Every row gives one point. Each copy is the shape, with its points in the same order, turned, moved and blurred by noise. Some copies are also mirrored. Which?

Shape:
[[ -4 -35]
 [-24  37]
 [ 44  36]
 [ 36  42]
 [ 19 -32]
 [ 20 -36]]
Copy 1 (6 x 2):
[[ -6 -45]
 [-43  23]
 [ 25  38]
 [ 21  37]
 [ 22 -22]
 [ 21 -29]]
Copy 1 is: only turned
Copy 2, 6 rows:
[[-28 -37]
 [ 24  20]
 [-29  61]
 [-18  54]
 [-50 -20]
 [-44 -25]]
Copy 2 is: mirrored
Copy 3, 6 rows:
[[-12  27]
 [  6 -47]
 [ 56  -3]
 [ 58 -12]
 [  8  34]
 [  7  50]]
Copy 3 is: mirrored

Shape (5 x 2):
[[-27 -49]
 [ 13  31]
 [ -4  24]
 [-62  23]
 [ 39 -14]]
Copy 1, 5 rows:
[[-50   3]
 [ 34  14]
 [ 21  26]
 [ -9  76]
 [ 17 -38]]
Copy 1 is: only turned
Copy 2 (5 x 2):
[[ 18 -52]
 [  6  30]
 [  5  17]
 [-55  -4]
 [ 50   7]]
Copy 2 is: only turned

Shape (6 x 3):
[[ 25   8  23]
 [ 57  15  15]
 [-17 -49   4]
 [ -5  -4 -74]
 [-44 -42   0]
 [ 22  38  -2]]
Copy 1, 6 rows:
[[  5 -20  25]
 [ 35 -24  38]
 [-32  41  11]
 [ 41  45 -47]
 [-47  40 -14]
 [ 30 -32  -4]]
Copy 1 is: mirrored
Copy 2, 6 rows:
[[  4  32  27]
 [ 17  61  24]
 [-51  -2  -8]
 [ 14   8 -70]
 [-48 -28 -14]
 [ 39  24  11]]
Copy 2 is: mirrored
Copy 3 (6 x 3):
[[ 16  -4 -15]
 [  0 -35 -26]
 [  2  56 -50]
 [-79  27  -9]
 [ -5  79 -27]
 [ -4 -21   5]]
Copy 3 is: mirrored
Copy 4:
[[ 21 -14 -17]
 [ 19 -38 -48]
 [-23  38   7]
 [-73 -38  12]
 [-31  39  32]
 [ 13 -51  -5]]
Copy 4 is: mirrored

Shape (9 x 3):
[[ -7 -16 -31]
 [ 39  35  -6]
 [-45   1  29]
 [ 21 -13 -47]
 [ 29 -10  10]
 [ 52 -35  -7]
 [ 18  23  50]
 [-44 -53 -37]
 [ 55  -4  37]]
Copy 1 (9 x 3):
[[ -8  47   3]
 [  9 -18  31]
 [ 36  22 -44]
 [-31  37  27]
 [-20 -11  -8]
 [-53  -3   3]
 [ 14 -41 -23]
 [-15  84 -34]
 [-27 -51 -13]]
Copy 1 is: mirrored
Copy 2, 9 rows:
[[-19 -12  47]
 [-41 -14 -24]
 [ 46 -27  14]
 [-50  -1  40]
 [-15  16  -2]
 [-37  45  15]
 [ 13  -3 -41]
 [ 10  -5  87]
 [-14  39 -33]]
Copy 2 is: mirrored
Copy 3 (9 x 3):
[[ -1  37 -13]
 [-22 -29 -32]
 [ -6  14  58]
 [  2  26 -42]
 [ 17  -9 -12]
 [ 44  -4 -31]
 [ -1 -51  23]
 [ 10  84   9]
 [ 31 -50 -16]]
Copy 3 is: mirrored
Copy 4, 9 rows:
[[-34 -38 -26]
 [  9  28 -49]
 [ -7 -22  40]
 [-47 -17 -54]
 [-33  20 -22]
 [-54  32 -42]
 [ 11  41  16]
 [-72 -63  -3]
 [-17  57 -13]]
Copy 4 is: mirrored

Shape, 8 rows:
[[-26   4 -78  18]
 [ 44  -2  24   2]
 [-17 -22 -80 -24]
 [ -8  18  40   4]
 [-24 -21  51  16]
 [-37  12  54 -24]
 [-41  -8  54  15]
 [-16 -14  21 -14]]
Copy 1:
[[  5 -35 -11  76]
 [ 32   3  18 -32]
 [-13 -64   4  40]
 [  3  36 -27 -29]
 [-30  39  -7 -22]
 [-32  26 -52 -56]
 [-32  47 -31 -22]
 [-22   5  -6 -28]]
Copy 1 is: only turned
Copy 2:
[[ 53   2 -68 -55]
 [  0  -4   7  28]
 [ 10  31 -83 -55]
 [  3 -27  31 -18]
 [ 16   9  48 -22]
 [-24 -18  41 -42]
 [ 13  -1  58 -45]
 [-11  15  10 -31]]
Copy 2 is: only turned
Copy 3 (8 x 4):
[[-47 -19 -10 -77]
 [ 11 -18 -46  29]
 [-66 -46   9 -46]
 [ 33  11  -4  11]
 [  5  41   3  29]
 [ 35  12  35  22]
 [ 17  46  18  18]
 [ -5   1  12  17]]
Copy 3 is: only turned
Copy 4:
[[-57  -4  -8 -43]
 [ 30  23  35  38]
 [-34 -14  19 -65]
 [ 36  -9 -11  32]
 [ 27 -46   5  53]
 [ 63 -42 -21  21]
 [ 26 -55  -5  51]
 [ 34 -30  11  13]]
Copy 4 is: mirrored

Shape (9 x 4):
[[ 19 -82  54  13]
 [  7  27  15 -11]
 [-14  37 -26  -4]
 [  2  54 -57  61]
 [-24  41  -8   8]
 [-29  11  37 -20]
 [ 23  11   0 -15]
 [-49   8  -8 -27]
 [-37  33 -18  42]]
Copy 1 (9 x 4):
[[-46 -81   2 -36]
 [ -9   9 -38   0]
 [-10  51  -8  16]
 [ 59  53  33  29]
 [  4  58  -8 -10]
 [-26  20 -42 -32]
 [-20   5 -31  18]
 [-50  53 -19  -5]
 [ 20  54  26 -19]]
Copy 1 is: only turned
Copy 2 (9 x 4):
[[-79  -4  -3 -48]
 [ -6  -2  21  38]
 [ 47  12   4  27]
 [ 97 -39   5   5]
 [ 44   7  22  21]
 [-13  32  33  15]
 [ -3  -7 -11  34]
 [ 22  54   5  15]
 [ 67   4  26 -14]]
Copy 2 is: mirrored

Shape, 10 rows:
[[-28  -7   7  14 -40  15]
 [ 14 -34 -33  21  49  31]
 [-22 -47   4   9 -42  41]
 [-27 -31   0  -3  46  16]
 [ 15 -16 -16  -5  39   4]
 [ 45  25  10 -21 -23 -56]
 [ -8  26  26  -2 -59  48]
 [ -7  -3 -16  -1  48  -9]
 [ -3 -22 -18  51  69  -3]
 [ 31  64 -43 -39 -46 -69]]
Copy 1:
[[  17   20    8  -32   -6    9]
 [  12   19  -25   69   -2  -32]
 [  22   57   -8  -17   18   13]
 [ -34   35  -10   40  -15  -21]
 [ -13   -3  -15   47    7  -16]
 [ -21  -67   37    3   47   17]
 [  38   16   22  -13  -12   60]
 [ -30  -14   -7   38  -16  -23]
 [  -9    8   -2   52  -18  -74]
 [  -4 -114   -6  -22   27   33]]
Copy 1 is: mirrored
Copy 2, 10 rows:
[[  9  46 -14 -37 -19  34]
 [-43   0 -57  21 -38   0]
 [ 16  22 -42 -45 -46  52]
 [  4  19 -58  30 -21   9]
 [-28   1 -25  29 -21   1]
 [-11   9  71   0   0   2]
 [ -9  34  -7 -58  20  71]
 [-15  26 -26  43 -12  -8]
 [-29  24 -57  24 -26 -49]
 [-41  59 106  18 -11  33]]
Copy 2 is: only turned
